Each row of a before or after table is a point. One or more steps were done to the points. Then noise was added and the rows were shuffled. The steps act on columns, c1 being the first. Write out the steps. A step turns or swaps two columns, mirrors them in a line or flattens them onto one, adds a multiple of one to another, or multiplies or shifts one. Angles are multiples of 10 degrees, from the lower column toward the higher: turns from -170 to 170, lines from 10 to 170 but not 90. Use the fewest steps. Two steps may share a column if one is a turn and the other turns, adds or multiplies; they go together, in the order done. Otherwise the lowest column goes first.

Before:
-17 40

-50 -27

-23 -54

11 18

-25 -61

20 -1

-9 13

-45 -40

-25 32

-54 -21

-8 10

-27 40
After (12 x 2):
15 41

61 -2

14 -62

34 15

33 11

20 -55

49 15

15 30

-15 -19

21 39

-10 -26

-3 -40
Steps: shift c1 by 40

Before:
-15 26 -18 -33 45 -3

-49 -31 64 43 -16 -2

18 16 51 51 -23 -27

-25 6 9 -42 17 13

17 -31 34 30 -65 -5

-27 10 -22 -76 -6 -27

10 80 19 1 33 21

13 10 43 -9 39 -12

25 37 9 32 1 10

-28 0 42 23 -8 -7

-40 25 5 28 14 45

-33 62 -16 -76 -22 25

4 -29 69 25 9 13
After (13 x 6):
-15 1 -14 33 -11 -40

-67 62 27 -49 -21 12

-21 -34 -12 64 -16 -62

-22 25 46 44 12 -13

16 -29 2 22 9 -70

37 36 9 15 3 -10

40 15 -35 35 -23 -45

29 -33 -9 19 -63 -32

-42 5 13 -26 18 -11

11 79 16 -6 33 -22

-31 28 -3 -21 45 18

6 7 -18 -13 41 -41

-61 10 -24 -52 -7 25
Steps: turn c1 and c4 by -30 degrees; turn c3 and c6 by -100 degrees

Before:
-52 -13 23 -9 51 24 35 47 -41 -41 -4 35

35 -6 -51 -25 -40 29 -5 -11 -25 -9 -8 -32

16 -25 -5 8 -16 -21 17 -44 -31 12 -4 6

-42 19 62 -25 37 -21 -13 16 -42 -49 -23 -8

-37 -13 -7 -49 -43 -15 -16 -24 -28 17 -32 9

-51 -5 45 -46 19 -43 -1 41 -18 -45 28 43

2 -13 -48 -69 -8 -63 -21 3 -35 4 -47 25

-44 18 42 -16 47 -8 -20 49 -58 -9 24 63

-5 -42 -31 20 -34 -6 -33 -20 -27 -18 -21 -9

-5 2 12 -59 -8 -43 -63 -55 42 -7 -55 36

23 -54 19 -18 -17 14 -9 13 -33 1 -30 -25
After, 11 rows:
21 -53 17 -17 -20 14 -10 13 -44 3 -29 -23

-45 17 41 -13 48 -5 -21 48 -73 -9 26 61

-6 -44 -30 22 -32 -6 -33 -19 -38 -17 -22 -8

-1 -12 -47 -69 -10 -62 -21 5 -48 7 -50 23

15 -26 -3 9 -18 -20 17 -41 -43 14 -4 2

-56 -12 22 -12 50 21 36 50 -54 -41 -3 35

-55 -8 45 -45 20 -42 -4 40 -23 -42 25 41

35 -9 -53 -27 -36 29 -10 -9 -31 -8 -8 -34

-45 21 61 -20 38 -20 -13 15 -56 -49 -27 -9

-40 -12 -5 -46 -42 -16 -17 -23 -35 16 -32 8

-3 3 13 -57 -8 -46 -63 -59 56 -8 -52 31
Steps: multiply c9 by 1.3

Before (11 x 20):
34 12 28 47 17 16 -16 -21 10 6 -17 -28 12 -35 22 -15 28 23 -11 -2

-18 -43 -29 35 -66 -7 -7 -58 -42 1 0 62 -80 46 15 27 -14 -43 -5 -7

-41 3 41 42 -39 23 -11 -20 38 -40 -48 -9 2 50 -39 -39 -3 -3 41 14

-6 17 19 37 37 -8 9 -62 -25 37 8 8 19 -11 8 -33 -9 -1 -24 -49

14 -13 4 19 -60 -48 44 -68 -44 -26 -15 78 -59 27 7 14 -57 -46 2 -20

-30 26 21 28 -19 7 -42 -22 23 -52 7 5 6 45 -32 -5 -2 26 33 39

10 -38 -7 -2 9 7 -13 10 18 -3 10 1 2 1 -26 -8 19 13 -12 -22

22 47 -48 27 -17 -37 52 -80 -20 31 1 5 -22 -21 5 -55 -15 -22 1 -38

-67 -6 43 23 2 16 -14 -7 50 -58 -15 -2 -26 36 -40 21 33 -13 41 57

26 28 -32 11 47 -23 24 -74 -22 38 -43 -3 29 25 22 -35 -27 -9 3 -18

11 17 16 25 0 22 -26 -18 7 5 -36 -10 10 -9 -54 33 26 17 -48 -30
After (11 x 20):
21 48 -120 26 -17 -36 52 -80 -21 33 -37 5 -22 -21 7 -55 -15 -22 0 6

-7 16 46 36 37 -9 10 -62 -25 37 -49 8 18 -13 7 -34 -9 -2 -25 0

-30 28 52 28 -18 7 -42 -21 22 -52 36 4 6 47 -32 -5 -1 24 32 -13

-17 -44 -73 36 -66 -6 -6 -56 -43 2 -7 63 -80 45 17 29 -15 -44 -4 -1

-67 -5 107 23 2 16 -14 -7 52 -57 59 -2 -26 37 -40 21 34 -13 42 5

11 -39 -19 -2 9 6 -13 11 17 -3 -23 3 2 0 -27 -8 18 12 -14 -7

10 16 40 23 0 21 -25 -19 7 6 -22 -10 10 -9 -54 33 26 18 -47 40

33 13 70 47 18 16 -17 -21 10 6 0 -27 12 -35 20 -16 28 23 -13 17

15 -13 10 19 -60 -47 42 -67 -45 -25 -16 78 -59 28 7 14 -57 -45 3 18

26 28 -80 12 47 -22 24 -75 -22 38 -11 -2 28 23 20 -34 -28 -8 1 46

-41 2 101 43 -39 24 -12 -20 38 -41 22 -9 2 51 -39 -39 -4 -1 42 46
Steps: multiply c3 by 2.5; turn c11 and c20 by -100 degrees
